Each row is a point. To make a cloud, some directions were put in groups of two or more. Within a group, all points are equally far from the middle, so they leave a hole (a ring in 2 directions, a hollow ball in 3). The other directions are filled evenly. Then the cloud was stretched, turned, moved and blurred a little. How many holes are there, and how many directions does each take, smallest first?

Cloud:
array([[ 58,  17],
       [ 57,   9],
       [ 52,  34],
       [ 15, -34],
       [ 15, -35],
       [ 39, -22],
       [-43,  18],
       [ 54,   1],
       [ 12,  50],
       [ 13, -36],
       [ 17,  50],
       [-43, -20],
       [-48,   3],
       [ 36,  46]])
Holes: 1 (2)

Cloud:
array([[-44,  21,  49],
       [-54, -21, -17],
       [-22, -31,  53],
       [ 20, -53,  -4],
       [-16, -11, -54],
       [-26, -53,  -3],
       [ 19, -15, -54],
       [-42, -33, -25],
       [-11, -16, -54],
       [ 14, -24, -50],
       [ 32,  28, -46],
       [-26, -38,  46],
       [-31,  31, -42],
       [ 43,  20,  31],
       [ -6,  59, -21],
       [-29, -46,  32],
       [-14,  60, -13],
       [ 53,   4,  19],
       [-54,  31, -10],
       [  5, -21, -54],
       [-56,   4, -23]])
Holes: 1 (3)

Cloud:
array([[  8, -10, -19,  50],
       [-39,  13, -36, -20],
       [-15,   7,  26, -44],
       [  7,   0,  20, -29],
       [-12, -21, -24,  42],
       [-55,  10, -18, -40],
       [  6,  43,  -9, -38],
       [-47, -18,  11, -14],
       [-60,  24, -13,  -6],
       [  8,  51,  -9, -18],
       [ -3,  50,   8,   4],
       [ 20,  26,  -6,  21],
       [ 13,   1,  -7,  43],
       [ 19,  21, -10, -30],
       [-36, -19,   7,  15],
       [-42,   6,  17,  12],
       [-59,  10,  18,  -6],
       [ -9, -13, -52,  11],
       [ 25, -31,   2, -15],
       [  9,   0, -20,  45],
       [-15,   5, -22, -44],
       [-23,  15,   0, -58],
       [ 17,  16, -21,  32],
       [-19,  -7, -45, -13],
       [-17, -20, -12, -36],
       [  8,  33,   5, -40],
       [-39, -10,  12, -41],
       [-59,  -4,  14, -22]])
Holes: 1 (3)

Cloud:
array([[-25,  -3,  15,  22, -19, -28],
       [-28,  21,  19,   4,  -6, -16],
       [-13,  16,   4,  -6,  13, -32],
       [-31,  14,  16,  13,  -2, -20],
       [ -9,   7,  14,   4,  25,  -4],
       [  7, -10,  -9, -29,  -7,   7],
       [  0,  10,  12,  13,  10, -60],
       [-13, -20,  -5, -15,   3,  32],
       [-20,  11,  19,   6,   9, -40],
       [-26, -25, -22,  16, -20,   6],
       [  6,  11,   8,  14,   7,  19],
       [  9,   0,  -8,   6,   8,  16],
       [-12, -33, -13,   8, -14,  24],
       [ 12,  19,   4,   2, -12,  21],
       [  7, -20, -23,  11, -15,  16],
       [  1,  -2,  -3,  26,   7,   2],
       [-44, -27, -15,   6, -18,   4],
       [-11, -25, -22,   1, -35,  10],
       [-18,  27,  -2,   9,  16, -17],
       [-15, -27,  -3,  16,  11, -16],
       [-28, -15,  33, -11,   9, -18],
       [  2,  -9, -35,   6, -21,  19],
       [ -2,  -6, -33,  26,  -9, -15],
       [ -5,  15, -23,   7, -11, -18],
       [-44, -32,  -3,   5,   2,  -2],
       [-13,  13,  19, -21,  21,  -5],
       [-20,  -3, -10,  -5,  19,  -1],
       [  5,   7,   6,  18, -20,  10],
       [ 10,   4,  10,  -9,  17, -17],
       [-13,  -6,  19,   9, -27,  21],
       [ -1, -11,  16, -17,  -2,  -2],
       [-21, -16,  21, -11,  13,   2],
       [-15,  13,   3,  24,  -1, -35],
       [ -7,  -2, -28,  10,   1,  18],
       [ -2,  11,  19,  12,  28, -36],
       [ -1,  -7, -24, -12, -28,   4],
       [  6,   7, -22, -22, -20,  10],
       [-12, -16,  20,  23,  -2,  13],
       [ -6,  18, -17,  21,  -4, -18],
       [  0, -15, -12,  13, -28,   6],
       [  4,  -5,   0, -11,  17, -33],
       [ -9,   2, -23,   1,   3, -38],
       [-25, -14,  43,   8,  15, -25],
       [  9,  16,   1,  -8,  -7, -27],
       [ -9,  31,  21,  -2,  -3, -21],
       [-29,   0,  22,  -8, -14, -16],
       [ -6, -26, -28,  11,   3,   2],
       [ 11,  -6, -14,  33,  -8,  -3],
       [-16, -47,  -1,  -7, -15,  26],
       [-32, -15,  15,  38,  -5, -21],
       [ 19,  -2,  -2,  -5,   8,   0],
       [  5,   6,  33,  -3,   8, -20]])
Holes: 1 (3)
